Each wall is flat, endless, passes through zero and stands at right angles to its row. A trip goes straight from one point to another. List the walls that it crosses, first one first.
In the rows, 128 means zero.

Walls:
(1): [120 158 154]
(2): [118 202 188]
(3): [130 189 158]
(4): [ 68 142 135]
(5): [144  95 138]
(6): [ 91 163 183]
(7): [ 36 127  85]
(8): [ 73 109 118]
Trips:
[136 137  94] to [178 101 138] => 7, 5
[ 41 134 193] to [136 186 209] => 7, 8
[152 108 137] to [142  95 139] => none

Walls:
(1): [189 197 189 118 179 101 139 164]
(2): [110  15 120 187 119 122 149 207]
(3): [120 135 119 145 145 100 192 130]
(4): [138 146 113 135 132  95 166 129]
(5): [124 157  88 112  79  25 159 130]
(6): [175  82 128 137 158  66 104  94]
(7): [176  55 154 138 190 146 120 120]
(8): [149 106 153 141 153 208 139 184]
(9): [ 97 117  72  62 107  91 147 153]
(10): [ 58 125 177  87 211 162 156  95]
(11): [176 113 146 134 133 177 132  95]
Trips:
[ 77  92 102  86 159  36 172  50] to [140 126 168 165 151 144  97 104] => 7, 9, 11, 5, 4, 1, 3, 8
[101 128 109  51  91  49 134 116] to [199 206 199 159  76  92 116 203] => 1, 6, 3, 9, 8
[130 122 177 180 220 112 158 193] to [131 141 154  80 170 198 134 141] => 11, 6, 4, 2, 3

Walls:
(1): [121 208 127 171 174 125 141  88 120 138  98 162]
(2): [109 103 133 115 202 143 140 129 159 107  98 182]
(3): [135 167 101 106  66  78 129  89 160  81 130 195]
(4): [102 178 110 123 124 142 137 190 169  96 166 127]
(5): [111 175 156 215  97 178 116  60 106 166 190  36]
(6): [170 192 159  81 140 189 196 190 179 131 111 108]
(7): [192 119 123 194 105 137 206  29 177 126 190 178]
(8): [142 191  74 170 125  99 170 158 110  79  59  44]
(9): [163 130 131  87 171 128 136  76 147 127  39 145]
Trips:
[165 165 221 203  89  91 110 149 151 188 137 160] to [131 159 142 133  84 139 111 104  91 128 133 180] => 6
[ 35 178 142 138 120 147  62 137 101 188  43 160] to [113 134  87 118 129 104 190 160 112 135 154  83] => 8, 4, 2, 9, 6, 1
[151  72  81 204 116 194 146 128 107 162  66  56] to [165 146 174 112 118 179 120 144 118 124 143 147] => 6, 8, 9, 4
[ 63  81 138  85 132 107 122  45 153 125 153  99] to [147  95 121 174  78 122 113  78 147  61 148  51] => 2, 9, 8
[ 66  97 119 107 177 186  67  78 134 110 140 143] to [105 117  95 107 111 184 156 102 162 140 135 111] => 1, 7, 4, 6

Walls:
(1): [139 130 113 135 167 116 129 102 125 173 116 113 104 148 105 126 103 117
 124 156]
(2): [147  92 127 106 114 125 109 111 153  86 154 182 165 114 182 176 132 107
 110 148]
(3): [160 136  83 101 189 119 106 177 166 146  85 138 113 126 122 123  68 132
  79  90]
(4): [150 174  93 121 108  88 185 128 125 101 137 129 106 162 120 138 132 135
 126  78]
(5): [119 119 149 139 131 116 121 116  88 131 192 123 100 171 100  70 104 129
 128 150]
(6): [ 42 105  91  85 125 116 124 114 177 161 116 123 121 115 121  94 137 105
 166  80]
(7): [ 80 174 178 114 102 116 101  88 114 215 122  62 144 145  86 101 112  60
 195 136]
Trips:
[138 124  93 106  69  92 151 147 196 138 134 134 131 113 113 144 115 136
 101 140] to [ 78 157 171 171 101 154 141 121 139  82  74 168 151  81 101  88 173 109
 111 118] => 3, 4, 2, 7
[133 133 107 170 176 130  97 118 123 118  81 182  71 139 114 111  97  95
 155 176] to [158 130  58  92 156  96  73 116  85 132 111 138 145 116 143 114 112 146
  93 150] => 2, 5
[149 117 211 150  97 108  95 109 100 123 127 126 133 104 193 101 101 123
 119  90] to [117 127 135 145 134 172 156 126  93 146 173 136 152 128 143 107 154 187
 123 147] => 7, 2
[122 120 153 157  88 132 151 207  74 128  65   7 149 145 103 160 113 117
 163 160] to [116 164 134 136 109 170 132 152 142  94  91  71 103  84 132  78 139 113
 150 145] => 1, 6

Walls:
(1): [136  93 101 104 135 124 133 179  91 135 137 166 128  68 155 110 164 148
 171 155 177  73 116 128  89 119  84 123 116 103 168 119]
(2): [213 158 103 168 164 151 200 149 146  99 117 156 179 121 119 147  96 129
 158 164 160 189  91 141 122 145 177 147 130  91 155 189]
(3): [ 66 122 126 158 187  98 154 187  95 193  66  92 122 151 183  92 102 105
 117 167 155 141 168 115  97 126 110  58 125 131 145  83]
(4): [ 44 146 223 108 170 117 175 117 154 114 117  91 144 116 164 172 111 169
 132 116 134 155 158 169 164  83  78 167 107  79 131 115]
(5): [114 162 172 170 189  87 102 179 105 120 164 110 138 154 182  99  84 146
 107  96 193 152 104 112  91  85 137 102 102 146 117  85]
(6): [109 150 157 134 149 128 163 144 138 159  92 171 152 151 101 157 117 119
 167 110 183 158 149 104 136 135 141 120 129  67 206  69]
(7): [ 94  58  89  84 134 137  90 152 119 144 129  75  85 161 161 103 118  94
 119  63 151 167 124 153 101 205  83 170 136 114 110 106]
(8): [156 189 119 119 112 138 128 128 113 134  74 184 135 147 101 216 122  79
 149 133 142 147 131  63 162 161  77 148 133  98  90 163]
(9): [116  92 132 164 154 153 138  74 109 104 159 134 168 131  96  74 169 119
 155 133 108 132  57 126 157 121 133 107  90  66 155  81]
(10): [ 42 149 106  85 127 160 140 103 125 104 175  50 127  26 134  85  94 133
 132 113 122  74  98 196 186 126 220  83 120  58 163  93]
Trips:
[163 181 131 111 109 105 142 195 110 149 126 186 142 157 115 103  56 150
 121 164 118 112 126 146 164 176  99 100 102 183 167 126] to [105  81 156 118 189 104  77 157 145 199 144 128  85 135 136 161 127  86
 131  92 161  77 123  79  88 171 151 182  93 133 147 106] => 7, 2, 8
[152 137 153 127 119 105 117  86 174 152 157 130  98 171 146 143 166 127
 140  97  83 120 131 180 152 129 178 123 120 129 176  87] to [179 105  79 108 124 121 127  97 122  99 171 120 101 103 111 176 137 127
 205 139  86 126 172 148 127 121 134  69  95 120  77 111] => 4, 6, 1, 8
[ 91 125  84  67 133 174  96 202 184 129 165 160 125 104  88 165 138 134
  86 138 174  79 144  93 180 150 100 118  88 112 128 138] to [ 99 192 103 168 154 151 114 130 171 112 149 132 124 145 137 133 146 156
 131 122 135 143 154 148 173 214 115 100 158  85  58  52] => 4, 1, 9, 3, 5
[150 125  70 177 230  84 108  85 141 164 175 114 165 112 143 156 107 172
  54 136 136 146  76 142 156 102 167 146 184  52 105 114] to [ 90  80  41 141  48  50 136 194 112 107  86 131  71 125  32  95 134 185
 130 127  75 172  53 162 168 176  51 136  89 145 113  97] => 7, 4, 5, 2, 1, 10
[158 121 129 162 157 112  59  88  99 115 121 210  95 103 161 100 132 100
 142 133 122 162  98 158 125 194 129  82  94 167  90 154] to [115  81 140 152 139 101 149 158  98 142 104 157 108 156 140 174 134 111
 119  94 182 142 120 131  96 127 155 109 153 127 122 127] => 3, 9, 6
[ 67 131 169 141 109 157 110 163 114 146 141 197 133 154 139 142 125 110
 130  98  90 126  39  99 116  77 108 202 191 183 144 151] to [144 103 132 131 120 122 148  61 155 148 220 149 131 170 125 185  80  88
 156 111 132 141  58 113 113 156 130 201 115 101 137 104] => 7, 9, 6, 2, 5

Walls:
(1): [155 169 116  90 138 128 133  81 123 167 161  83  55 132 196 177 164 120
 137 101 135 146  97 136  85 182 181 140  81 162  70  96 162  68 129 160
 135 173 101 130  67 129 155 106 162 156 110 161]
(2): [ 76 109 117 170 103 106  87  80 121 161 164 153  93 119 160 129 170 156
 108 212 162  86 157  94 122 111 118 107 181 125  88 103 159 199  95  87
 115  35 104 207  93 166 120 102 102 134 166 180]
(3): [ 73 137  98  47 110  80  91 150 120 169 142 160 158  65 114 121  89 158
 190 178 156  89 137 122 172  85 139 102 108 137 192 159 126  95 101 188
 170 129 110  81 210  74 147 137 138 219 150 163]
(4): [122 142 147 138 128 164  69 155  60 177  80 144 151 141 149 155 145 130
 154  95  95 177  99 124 114 143 189 140  83 124 154 124  94  98 152  72
 147 127 155 140 159 186 165 150 102 119 110 145]
(5): [220 175 184  73 169  92 116  88 168 139 148 129 186  78 131 143 104 127
 127  59 123 146  75 149  91 123 113 108  81 116 126 169  79 106 102 116
 174 140  94 191 144 209 107 106 132 122 144 131]
(6): [ 83 153 164  59 110  78 105 181 147  91  89  85 121 160 141 151 112 163
 126  62 177  86 117  88 132 116  93 160 174 169 146 145 143 128 122  89
 125 124 140 102 127  95 185 152 134 136 104 111]
(7): [121  80 149 110 138 178 162 105 153  99 141 145 175 156 172 189 107 150
 115 115 178 124 126 163  75 143  98 180 105 142 161 135 111 116 181 139
 140 175 125 128  99 145 188 119 156 169  64 249]
(8): [179  47 112 138 109  73 150 136 136  64 147  92 143 177 155  89 142 120
 129 118 198  62 126 168 113 111 124 147 139 166 132 113 121 156 200 164
 143 134 103 180 198 132 105 104 178 137 124 150]
(9): [113  50 130 137 113  68 130  95 103 148 128 143 169 120  99 140 151  39
  69 123 165  79 170  67 127 126 147 204 117 124  86 118 128 111  95 145
 141 138 130 125 129 168 128 146 169 107 136 155]
Trips:
[149 102 133  72 138  94 182  77  98 160 166 117 180  65 113 107 102 110
 143 189 100 106 109  86 179 137 212 104 143  72 147 171  99 174 145 147
 100 100 166 110  94 115 128 134  80 154 114 121] to [133 108 105 145 109  76 132  72 173 153 139 197 132  81 158 140 133  77
 156  92 134  88 158 164 142 154 126  55 102 135 120  99 120 171 126  88
  98 229  62  70 102 113  99 140 145  82 132 185] => 1, 7, 8
[130 164 146 146 184 157 140 193 166 158  71 131 121 115  93  95  88  78
  91  85 185 148 185 178 128 167  77 105 131 145 172 156 102 105  56 177
  88 109 116 115 176 134 179 126 120 108  75 164] to [105 106 105 162 145 114 160 124 108 194  88  89  81 107 166 148  63 165
 145 121 145 135 123  46 113 122 189  73 126 159  94 132 143 140  67 155
  82 148 154 127 105 101 205 164 124 164  91 110] => 4, 5, 1, 7, 2
[148  90 150 147 152 103 109 164  59 123 150 167 152 194 106  88 154 130
 156 126 153 195 112 119 173 111 103 149 135 155 135 134  89  83 143 190
 113 181 128  99  62  74 116 156 145  92 107  52] to [132 186 105 123 103  76  82  60 113  84 148 115  96 142 168 135 125 138
 148 165 101 167  78 162 139  71  92 116 137 153 167 173 193 162 155 178
 168  92 132 131 146 174 162 160 178 142  87  77] => 9, 3, 1, 5, 2
[202 121 122 154  98 100 149 104 183  84 161  60 136 155 111 137 136 137
  69  95 102 188 104 138 147 165 163 108 219 191  70 120 162 120  85 134
 103  41 139 141 123 119 108  95 130 104 183 128] to [ 83 137 177 204  49 129 145  91 123  78 141 124 155  99 125 106 160 161
 178  69 207 123  65  86 193  21  87 100 113 189  45  67 114 123 128 114
  49 172 103 127  78 161 174 174 175 178 100 121] => 6, 9, 5, 7

Walls:
(1): [151 108 136 116  99 167 115 165 101 144 134 137 143 127 152 157 132 150
 116 104 147 119 145  89  89 158 139 122 119 110  87 114 154 162 139 154
  76 120 123 130 116 140 104 141 132 118 154 113]
(2): [ 91 131 115 163 196 101 134  88  93 140 116 159 107 142 110 146 149  88
 108 153 103 110 168 124 102  80 131 151  73  91 113  96  67 103 119 111
 143 141 106 107  98 111  89 125 131 132 128 113]
(3): [118 126 111 184 104 149 137  85 102 108  88 115 148 161 136 132 130 142
 110 109 161  66 129 174  57  95 142  41 111 119 121 155 141 167 125  49
  76  96  73 105 154  29 159 128 145 103 106 154]
(4): [195 116 164  94 138 123 163 173 161 124 141 149 163 124 102 172 110  98
 113  88 147 145 154 115  77 141 168 118 140 119 166 145 174 150 105 117
 131 121 174 142 115 164 121 145 123 170 155 132]
(5): [146 122 102 109 103 172 149 157  62  99 128 118 182  97 135 115  97  76
 162 138 101 111  77 156 174 128  96 121  54 142 164  98 155  76 102 161
 129 151  72 111 130 123 195 162  80  95 184 146]
(6): [ 70 126  87 169  66  91 114  71  74 162 103 104 149 120 169 153 149 128
  67 122 145 101 124  98 132  87 136  98  77 104  92 177 105  70 142 155
 120  88 113 155 138 108  72 131 109 118 161 118]
(7): [ 99 102  96  83 156 102 196  99 163 136 121 130 112 135 150 123 141 139
  91 164 118 112  94  91  64 119 128 139 145 217 130 197 191 126  87 181
 118 170 123 108 116 124 109 104 138 131 146 129]
(8): [ 92  86 153 126 134 156 155 204 106 132 203 135 117 118  80 191 162 141
 147 107 122 133 167 110 130  86 108 110 114 125 143 116  99 120  90  72
 145  73 129 243  63 108  88 100 106 158  32 125]
(9): [174 186 113  85 108 118 112 146 159 126 201 142 133 139  99 124 119 119
 122 176 152 203  90 130 130 109 173 131 148 145 128 186 153 142  89 128
 116 161 155 108  67 168  99 180  84 121 144 117]
(10): [144 171  88 146 156  76 135 149 131 182 162 123 135 100 196 186  89 158
  60 130 127 100  90  80 152 150 121 132 101 156 128 145 124 105  80  69
 161 148 142 144 107 140 141  93 127 210  95  56]
(11): [114  98 167 166 171 153  47  96 113  63  93 106  52  75  63  94 205 166
 166  97  93 175 180 174  75 139 135 110 201 140  66  58 151 207 164 152
  42 170 115 115 131 188  92  74 127 141 135 129]
(12): [147 121 126 174 136 108  99 164 152 125 117 123 123 116 118  57 113  65
 152 121 135 200 138 119 131 143  99  83 142 100  57 124 160 152 157  97
 139 108 109 115 135  89 100 154  74 151 113  98]
Trips:
[ 55 181 125 197 112 183 141 148  96 175 132 114 108 173 140 178  80  83
  90  88 121  96 157  72 114 176 102  78 117 119 102 173 116 151 212 116
 121 135  67 134 136 151 144 199 103  75  44 133] to [ 95  75 155 135 224 187 110  92 184 101 123 127 165 150 174  96 122  76
  90  66 136 170 202 119 148 119  93 168 188 109 104 138  92 160 160 154
 173 118 109 125 127 102 121  97 160 133  67 139] => 10, 11, 6, 1, 3
[137 137 154 161 167  87 142 143 138 151 109 174 179  91 192 104 119 156
 156 124 127 146 144 138 122 189 132 126 125 135  85 249 188 144 161 138
 111  77  88 106 101  59  80 109 118  99 169  91] to [150 172  71 107 115 144  98 129 123 118 110 143 109 124  86  82 141  91
 154 182 125  89 132 183 102 118  97 106 137  99 125 188 120 104 140 194
 180 137 103 172 115 100 107 174  50  52 160 141] => 10, 4, 5, 1, 2
[130 190 176 112  80 110 142  84 167 106 131 125  70 148 162 114 178  84
 197 128 145 184 203 118 135 166 145 100 104 114 169 116 151 150 133 115
 194  69 185  92  72 143 129  89 120 131  72 116] to [ 51  78  98  99 145 146 124 109  92 111 138 149 131 174  50  82 131 158
 100 116 186 139 119 104  98 126 105  80 113 134 180  56 159  88 175 110
 134 138 137 122 133 105  98  95 165 137 128 214] => 2, 9, 3, 4, 12, 7, 6

Walls:
(1): [ 84 130 129 102 140 138  93 126  74  21 140 122 112  94 145 151 117 131
 120 118 140 107  97 100 127 118  97 171 140 153 160  52  90 128 153 120
 174  93 145 163 131 116 103 112  97 118 112  53]
(2): [ 91 128 145 155 119 131 196 145 175 112  93 110 139 174  80 106 133  99
 109 178  73 127  80 121 169  96 165 182 139 123 150 160 112 188 155 129
 110 142 106 147 156 139 108 137 143 159 115 142]
(3): [158  86 130 166 154  97 148  86 137 125 106  72 180 116 188 132 176 113
 200 154 170 108 149  61 157 173 111 157  98  76 141 134 168  99 142 189
 161 183 101  99 104  65 113 156  72 195 154 178]
(4): [ 97 178 223 109  50  80  88 112  37 118 112 130 109 177 154 122  99 127
  89 166 113  98 126 157  23 117 163 178  64 117 182 162 102 111 139 136
 115 127 137 199 161 158 142  91  75 158 120  81]
(5): [128  59 108 128 140 107 169  62 141 142  90  85 169 116 165 171 114 102
  98 150 139 103 140 137 107  77 144  72 147 158  82 148 103 139 103 147
 118  84 162 178 129  77 127 106 103  87 144 172]
(6): [192 122  74 173 180 131 139 134 130 171 106 102 148 128 115 105 168 103
  84  93 144 126 170 138 182 118 129 108  61 165 112 187 126 151 143 151
 200  92 150 148 102  94 146 109   7 144 175  99]
(7): [123  73 120 124 131  43 180  97 108 134 129 203 123 151 131 165 175 157
 119  97  58 146 156 124 158  69  72 142 153 144 147 144 132 144 158 110
 157 147 113 107 127 119 142 101  96 163 100 115]
(8): [154 115 154 155 157 102 169 153 162 123 153 129 104 154 132  73 147 153
 142 167 148  94 108  75 114 118 147 115 134 137 120 172 162 196  96  98
  86  83 136 117 132 111  81 151 125 114 163 149]
(9): [168  98 132 151 122 116 135 154 122 166 146 159  98 156 103 122 112 157
 128  92 139 142 109 115 149 178  33 138  89  86 176 126  81  99 111 157
 129 115 156 161  90  89  86 127 171 123  88 171]
(10): [125 137  84 123 127 131 149 101  99 186 128 126 168  66  53 116 133 110
 135 143  69 199 142 103 131  93 139 125 138  85  68 145  93 113 103 146
  96 124  90 139  75 139 177 109  98 185 127 134]
Trips:
[134 164 155  98 200  92  72 129 134 159 101 144 123 137  89 128 121 149
  82  63 160 103 154 159 106 111  93 125 165  92 210  97 122 169 171  40
 111 134  77 120 178 172 142  83 106 161  92 113] to [104 238 137 160 153 136  99 198  77 129 137 142 183  94  72  91 110  56
 128  74 153 107 144 151 119 161 121 153  95  54 168 142  94 162 137 123
 113  96 146 131  93 105 129 117 145 138 190 150] => 9, 6, 7, 10
[ 91  81 133 134 142 109  75 100 204  84 171 107 169 134 179 149  55  87
 163 163 162  77  93 120 157  79 122 129  91 157 107 155 156 140 186 145
 121 140 138 103 180  93 122 127 128 166 102 103] to [136  98 187 191 171  73 179 149 154 168  76 133 147 135  72 103 102  57
 140 125 154 112 136 160 182  90 136 180 122 136 163  90 128 166 100 173
 102 103 145  62 101 140 161 107 120  70 101 137] => 6, 7, 1, 9, 10

Walls:
(1): [158 111  60 160 112 131  91 177 133 102 114 162 163 141  95 125 118 153
 145  71 107 123 139 116 136 171 176 178 124 150 112  50 106 131 134  93
  94  84 140  92 141  67 147 176 140 144 172 101]
(2): [140  92 105  77 145 152  93 138 156 123 107 130 104  88 145  69  95  91
 186 199 132 126 117 174 161 142 148 123 148 123 148 124 119 145 156 134
 164 106 105 117 100 153  87 103 131 155 142 173]
(3): [ 38 148 137 100 132 149 138 154 154 170 113 144 119 124 138  80  61 106
 217  91 113 159 125 144 191 144  94 183  84 186 179 108 118 214 161 139
 159  99 127 132 165 120  48 171 164 151  97 203]
(4): [159  94  91 130 110 103 136  34 118  77 119 198 131 176 102 104  88  97
 140 100 127  86  84 118 116 109  76  88 146  90 152 165 128  86 120 202
  83  73  81 167 120 117  97 121 140 113 169 136]
(5): [107 146 121 151 114 149 171 216 120 175 127 133 130 107 148 172 134 151
 161 117 137 142  78  62 134 144 143 144 141 139 136 112 117 121 132  53
 172 127 189 171 139 160  55 225 149  96  84 185]
(6): [139 183  96 136  95 134 126 122 175 201 153 139  93 134  74 151 121  44
  82 101 118 150 115 176 178 146 112 105 144 121 169  36 188 123  92 182
  65 105  77 138 123 123  61 162  68 132 163 154]
(7): [105 115 116 125 180  71 114 154 141 150 154  47 104 148  90 127  99 121
 124 154 105  91  76 150 162 141  97 133  80  97 167 136 179 179 178 178
 153 127 107 114 124 175  87  96 165 122 137 172]
(8): [139 133 116 189 100 111 111 139 140 150 194 127 103 123 126 136  88 183
 136 173 102  94 114 116 114  92  92 111 157 153 110 165 228  40  25  94
 157 116 146 194  61 162 166 132 109 169  78 123]
(9): [125 122 132 133  66 142 100 117 110  90 137 165 115 119 122 109 113 138
 113  97 148 121  92  91 125 151 116 183 145  95 122 162 189 148 142 106
 179  73  95 204 156 101 101 127 127 145 149 138]
(10): [161 125 123 109 101 164 130 111 111 127 111 136 126 130 153  57 142 159
 134 175 137 149 117  99  91 119 142 139 182 119 108 149  98 131 190 173
  56 149 113  87 110  95 104 163 110 177 146 102]
(11): [150 139 208 103 141  90 139 191 136 162 153 187 116 200 155  97  87  98
 194 159  85 143 128 100 105 163 132  91 123 187 182 110 196 128  80 111
 120 103 137 119 136 125 102 159 154 142  72  98]
Trips:
[151  87 143 126 186  76 119 102 165 123  72 140 148 111 225 128 190 115
 163 183 114  39 111 107  86  85 160 125 147 105  78 176 107 151 117 154
 137 118  88 145 136 167 124 123  86 132 127  76] to [ 90 113 140 160  63  81  95 122  88 124 109  94 132 112 115 146 120 127
 101 183 198 134 157 159 128  95  79 137 174 148 133  93 105  93 105 190
 107  86 150 116 140  95 129 133 133 137  46 119] => 2, 6
[ 80 163 165 134 147  73  55 169  41 121  60 104 136 155 119 183 167 130
 103 101 178  91  79 151 146 127  92 166 160  94 177 105  99  75 130 122
 111 167  45 137 125  99 205 146 124 199 155 171] to [147  74 180 173  93 127  57 113  81 150 114 153 170 148 142 122 112 135
 154 199 161 128  73 163 152 134  95 105  89  86 171 115 182 126 176 153
  86 189 125 145  55 109 155 172 116 195 153 177] => 10, 8, 1, 2, 11
[ 96 147  97 160 165 165 147 162 142 216  87 115 162 135 109 180 118 128
 110 170 151 178  84 138 100 154  40 145  91  87 116  68  79 112 111  85
 165 109 137 165 197 109 109 116 105 161 144 152] to [159 117 157 181 152  98 138 108 113 103 101  73 182 108  79 121 148  94
 173 204 198 104 162 132 159 137 140 120 143 152 145 110 163 166 184 119
 117 196  39 116 205 105  53 125 124 191  73  77] => 9, 2, 1, 10, 11, 5
[ 87  85 188 112 169 191  90 107 120 110 139  61 110 172 155  97 137 142
 133  89 184  94 183 142  93 114 137  95 149 184 183 181 160 134 144 154
 165 106  59 140 118 138 139 134 121  50 153  76] to [149 188 139  74 142 111 120  98  71  89 192  67 120 110 104 103  69  73
  53 118 132  83 124  53 128 189 137 118 158 133 133 129 158 155 170 107
 193 151 108 109 127  54 180 120 126 157 104 107] => 2, 4, 10

Walls:
(1): [ 95 143 184  54 137 118  93 199 146 142  35 135 158 163 138  92  96 133
 153 120 141 163 141 144 118  92 128  88 173 206  84  70 134  58 149 145
  90 137 134 149 108  80 101  47 126 172 128 114]
(2): [135 199 116  88 151 162 134 133 177 130 144 171 126 108 109  63 130 216
 119  92 108 183 129  84 170 137 128 196 166  82 173 100 121 149 190  75
 106 115 108 157  93 139 127 188 119 123  60 182]
(3): [192 101 109  73  80 144 120 174  85 137 190  56 153  85  92 156  83 132
 195 119 146 139  89 165 138 105  63  98 145 143 126 105 123 118 161  82
 148 106 142 166 115  83 133  93 181  93 191 148]
(4): [164  90 189 142 111  98  50  96  90  86 113 120 183 133 130 101 158  92
 150 174 109 114 152 150 140 163 147 165  79  85 106 156  71 139  57 125
 175 101 144 148 169 115  81 172 135 127 105 177]
(5): [ 98 126  98 157  69  92 116 143 104  90 137 131 148 174 126  94 153 130
  89 125 159 147 137  73 171 135 120 124  88  63  93 112 190 113 119 148
  85 144 140 139 145 164 136 145 188 145 128 173]
(6): [123 120 185  98 148 104 116 144  52 114 177  95 108 120 167  71 164  67
 144 136 135 106 184 123 145 194 138  90 158 154 130 126 116 109 170 185
 103 167 170 151 150 145  71 132 122 137 148 136]
Trips:
[200 124 153 133 113 167  62 146 104  90  59 104 133  82 132 153 126 121
 117 127 135 137 198 113 179 131  53 151 133 200 104 143 100  91  92 156
 108 126 103 109 102 166 151 141 184 128 127 120] to [112 132 162 119 142 134 130 134 143 167 154 130 112 128 151  89  85 129
 145 113 125 172 144 161 139 127 180 126 158 143  77 108 113 143 130 109
  72 129 165 142 119  73 172 167 138  76 103 133] => 5, 2, 4
[103 149 138  90 136 114 221 143 138 132 144 129 139 136 165  85  92 115
 116  61 144 127 117  69 101 122 123 117 158 103 104  73 176 110 157 174
 144 136 136 135 131 140 173 113 183 119 193  97] to [116  58 204 171 106 180 156 143 136 148 161 202 179 172  46 199 179 101
 110 132 134 105  31  89 109 121 203 165 146 171 217 134 125  98 105 121
 130 171 106 143 110 108 123 102 148 176 142 144] => 2, 6, 3, 5, 1
[ 76  89  84 150 146  20  51 129 121  62  95  93 169 146 161 108 130  36
 117  61  98 121 198  79 110  87 121 132 114 165 137 129 148  82  98 134
 113 165 121 203 163 165 147 126 184 123  95 137] to [167 202  77  87 158 120 200 138 111  74 141  69 135 115 132 131 139 161
 153 142  82 143  95 108 143 125 206 152  87 143 141 132  95 178 121 118
 160 117  76  99 152 155 104 176  96  96 129 136] => 1, 2, 6, 5
